Each row is a point. Each copy is the shape, with its points in the same order, turned, moved and blurred by noise. Is it also mirrored, or only turned?
(in the rows, 128 means zero)

Shape (7 x 2)
[[171 116]
 [170 120]
 [114 181]
 [ 89 156]
 [115  85]
 [128  93]
 [171 137]]
Copy 1 (7 x 2)
[[ 72 128]
 [ 76 131]
 [138 183]
 [162 159]
 [120  89]
 [110 100]
 [ 76 152]]
Copy 1 is: mirrored
Copy 2 (7 x 2)
[[106 165]
 [111 165]
 [185 127]
 [167  97]
 [ 92 104]
 [ 96 118]
 [128 171]]
Copy 2 is: mirrored
Copy 3 (7 x 2)
[[147 169]
 [153 163]
 [179  86]
 [140  81]
 [ 96 133]
 [107 143]
 [171 159]]
Copy 3 is: mirrored
Copy 4 (7 x 2)
[[170 156]
 [169 157]
 [140  85]
 [114  88]
 [102 164]
 [127 165]
 [185 142]]
Copy 4 is: mirrored

Shape (9 x 3)
[[116 107 105]
 [105 163 141]
 [113 184 143]
 [130 138 129]
 [190 107 194]
 [148  92 154]
 [156 101 205]
 [115 136  99]
 [171 131 121]]
Copy 1 (9 x 3)
[[108  97  97]
 [103 167 109]
 [116 181 102]
 [130 134 117]
 [166 131 198]
 [129 105 162]
 [127 133 205]
 [116 117  82]
 [168 119 121]]
Copy 1 is: only turned
Copy 2 (9 x 3)
[[155 151 166]
 [ 95 157 137]
 [ 79 140 113]
 [119 130 135]
 [113  47 183]
 [136 102 189]
 [100  79 205]
 [140 162 133]
 [141  99 135]]
Copy 2 is: mirrored

Shape (10 x 4)
[[105 149 161 127]
 [137 124 156 129]
 [137 135 109 122]
 [106  17 149 185]
 [127 143 164 109]
 [131 135 156 109]
 [138 146 155 109]
 [139 140  52 174]
 [118 141  65 122]
 [142 129 145 140]]
Copy 1 (10 x 4)
[[156 143 159 127]
 [119 136 153 111]
 [119 146 108 124]
 [ 72  25 170 143]
 [145 149 154 102]
 [137 143 145 100]
 [136 155 144 102]
 [ 87 146  75 188]
 [130 138  69 150]
 [113 144 147 123]]
Copy 1 is: mirrored
Copy 2 (10 x 4)
[[127 124 159 168]
 [125 116 157 135]
 [139 108 113 138]
 [  7  84 142  91]
 [138 115 172 149]
 [138 100 163 148]
 [142 110 165 151]
 [130 139  49 111]
 [140 113  72 149]
 [125 121 142 124]]
Copy 2 is: mirrored
Copy 3 (10 x 4)
[[144 142 162 119]
 [165 121 138 140]
 [142 126 103 124]
 [127  48 168 226]
 [168 128 154 108]
 [164 122 141 112]
 [171 132 136 107]
 [ 87 138  63 162]
 [ 95 118  82 109]
 [157 131 130 146]]
Copy 3 is: only turned

Shape (10 x 6)
[[162  86 104 118 150 102]
 [ 83 168 104 176 129 126]
 [105  71 158 102 110 158]
 [157 106 173 172 133 194]
 [114 119 126 115 103 114]
 [ 87 116  56 147 135 116]
 [148  96 138 178 137 101]
 [ 98 166  75 176 131 119]
 [129 163 113  99 164 127]
 [173 116 167 102  83 190]]
Copy 1 (10 x 6)
[[106  83 110 140 114  98]
 [118 167 188 186 164 124]
 [113  79 135 108 141 190]
 [105 119 102  92 206 154]
 [118 129 143 148 112 152]
 [107 114 160 218 132 124]
 [ 73 128 130 125 146 107]
 [115 170 161 199 158 112]
 [179 113 148 143 133 103]
 [152 136  73  87 153 190]]
Copy 1 is: mirrored
Copy 2 (10 x 6)
[[114 114 110 124 170 157]
 [133 137  99 178 105  67]
 [ 85  98 120  67  91 123]
 [169 101 147 114  61 147]
 [ 88 141 109 118 116 118]
 [121 126  52 149 153  85]
 [121  98 119 168 122 154]
 [142 154  78 179 129  74]
 [130 154 144 121 165  89]
 [128 156 154  64  65 159]]
Copy 2 is: mirrored

Shape (12 x 8)
[[ 79 138 128 136 131 124 134 120]
 [119 131 135 116 110 165 120 132]
 [165 137 126 178 142  99 121 126]
 [129  68 151 166 202 128 193  85]
 [162 124 186 154 134 150 144 153]
 [100 160 137 127 129 115 106 169]
 [119 129 125 170 108 123 123 115]
 [131 141 105 113 111 106 179 104]
 [174 172 102 118 107 171 130  96]
 [123 129 108 114 133 119 151 130]
 [127 108  90 147 147 166 118 172]
 [107 140 169 171 147 132 171 139]]
Copy 1 (12 x 8)
[[ 98  94 106 146 144 124 122 116]
 [110 139 120 103 144 124 141 125]
 [176 117 147 177 133 118 133 116]
 [129  60 148 175 166  92 211  47]
 [129 160 160 150 159  77 165 116]
 [114 114 132 134 152 106  93 158]
 [139 125 100 161 133 127 137 119]
 [104  94 149 148  96 157 157 120]
 [137 161 156 112 124 185 136 100]
 [114  90 145 129 128 135 147 129]
 [152 106 124 109 191 134 157 153]
 [ 94 121 137 186 169  97 153 112]]
Copy 1 is: mirrored
Copy 2 (12 x 8)
[[ 92 137 133 143 131 139 107 107]
 [144 133 127 157 125 171 109 138]
 [137 139 130 128 160  87 154 146]
 [104  86 183 134 156 138 217  85]
 [154 132 181 145 150 144 149 178]
 [102 148 125 127 151 142  86 160]
 [125 133 128 164 125 107 124 125]
 [121 149 114 105  86 136 151 116]
 [184 182  90 144 124 162 148 130]
 [112 132 108 115 123 147 140 132]
 [108 107  88 166 165 158 145 165]
 [ 96 150 184 153 141 134 149 143]]
Copy 2 is: only turned
Copy 3 (12 x 8)
[[ 94 126 152 137 141 109 124  94]
 [134 105 156 152 133 139 123 133]
 [ 98 150 110 123  75 100 112 147]
 [ 50 169 154  58 100 186 101 115]
 [114 123 181  99  94 121 121 177]
 [111 105 144 134 148  67 116 137]
 [ 94 130 137 151  92 112 134 119]
 [137 124 118  95 116 128 147  81]
 [189 155 118 154 116 147 133 131]
 [121 114 121 108 136 129 125 108]
 [ 88 110 113 147 158 143 136 171]
 [ 87 148 181  99 119 107 145 131]]
Copy 3 is: mirrored
Copy 4 (12 x 8)
[[ 93 129 132 162 133 141 151 129]
 [ 93 111 126 112 123 118 129 151]
 [174 144 108 159 136  96 154 153]
 [149  82 110 139 179 126 249 117]
 [140 116 153 107 165  84 160 179]
 [119 132 158 160 135 142 104 157]
 [116 137 114 163 118  96 155 143]
 [131 151 130 117  89 143 176 112]
 [123 159  75  75 109 118 129 150]
 [134 121 128 130 108 150 155 133]
 [126  78 101 150 114 140 139 196]
 [113 139 156 146 167 120 193 162]]
Copy 4 is: mirrored

Shape (15 x 9)
[[155 136 111 121 114 104 146 120 149]
 [175 114 138 132 126 122 148 127 165]
 [149 125 151 121 105  77 160 118 108]
 [115 156  98 157 113  62 120  82  42]
 [105 126 113 205  96 112  69  67  97]
 [138 151 129  99 138 100 134  72 118]
 [106 126  99 134 103  74 112  78  43]
 [ 77 159 132  60  74 206 167 114  91]
 [157 160 162 106 129 134 127 149 160]
 [144 104 113 135 158 123 166 114  96]
 [162 109 120 118 128 136  96 138 132]
 [190 125 123  80 104 134 164 105 112]
 [161 147 137 110 110 149 144  93 101]
 [152  69 155  90 137 139 154 104 105]
 [140 186 159  63  92 189 173 110  67]]
Copy 1 (15 x 9)
[[171 143 125 125 101 114 120 104 153]
 [168 102 149 132 105 109 117  92 163]
 [168 148 142 156  93  70 119 130 129]
 [156 206  90 172 109  97  60 146  84]
 [ 98 160  88 165 106 124  14 139 142]
 [148 182 156 128 110 109  97  92 112]
 [127 197  87 161  90  90  71 139  76]
 [104 160 178 113  52 186 165 173  88]
 [170 115 176  93 128 121 119 131 153]
 [156 120 124 172 114 121 121  93  93]
 [146  96 120  97 106 117  96 108 127]
 [181 132 158 119  51 115 128  92 108]
 [158 140 166 132  72 137  97 119 108]
 [121 100 162 143  78  89 130  87  89]
 [164 157 211 116  53 165 134 166  70]]
Copy 1 is: only turned
Copy 2 (15 x 9)
[[143 119 117 126 113 117 135 146 176]
 [156 123 124 137 111  91 100 124 170]
 [156  95 157 122 113  95 163 146 150]
 [158  65 134 135 155 174 218 160 123]
 [162  72 135 196 121 216 155 125 126]
 [154 103 158 115 158 141 145 159 185]
 [167  70 148 111 138 188 201 153 118]
 [101 214 215  94 128 167 154 148 132]
 [122 135 146 147 124  90  91 175 159]
 [150 107 128 102 162 119 141  99 131]
 [159 123 120 127 120 133  87 151 127]
 [186 163 143  96 131 101 141 149 162]
 [167 155 160 132 149 132 143 148 152]
 [182 122 181  82 136 111 107 109 137]
 [137 212 207 114 169 121 163 171 131]]
Copy 2 is: mirrored
Copy 3 (15 x 9)
[[128 151 121 109 112 133 150  89 156]
 [142 151 160 111 111 141 160 107 175]
 [140 139 127 122  81 105 151  91 116]
 [ 77 146 113 139 129  61 132  52  65]
 [ 33 160 189 140 125 118 116  56  91]
 [150 130 120 132 144 123 120  62 125]
 [ 82 132 122 116 123  74 118  63  59]
 [146 162  85 117 145 203 105 160  47]
 [158 170 137 140 113 140 115 138 172]
 [121 113 140 117 138 104 179 118 117]
 [113 154 162  91 135 118 117 130 155]
 [171 162 130  76 132 129 156 103 123]
 [150 166 146 116 148 136 140 102  99]
 [160 100 166  85 128 130 149 124 108]
 [198 185 106 130 155 151 124 142  51]]
Copy 3 is: mirrored
Copy 4 (15 x 9)
[[160 129 132 126  97 135 162 128 126]
 [158 153 159 134  94 118 141 120 158]
 [166 129 165 150 104 131 144 167 105]
 [151  91  92 192 137 169 130 177  53]
 [169  82  74 171 142 185  70 134 125]
 [159 120 144 138 157 122 155 119  89]
 [139  59 112 173 136 160 119 174  59]
 [ 89 102 196  56 168 221 148 147 112]
 [153 188 142  89 115 124 130 131 139]
 [100 122 152 180 131 132 158 140 129]
 [116 133 128 114  91 116 106 113 137]
 [140 124 191 129  86 144 159 107  89]
 [137 138 168 133 130 162 131 116 104]
 [114 107 204 152 130 112 125 130 131]
 [108 158 215  80 154 210 139 135  68]]
Copy 4 is: mirrored
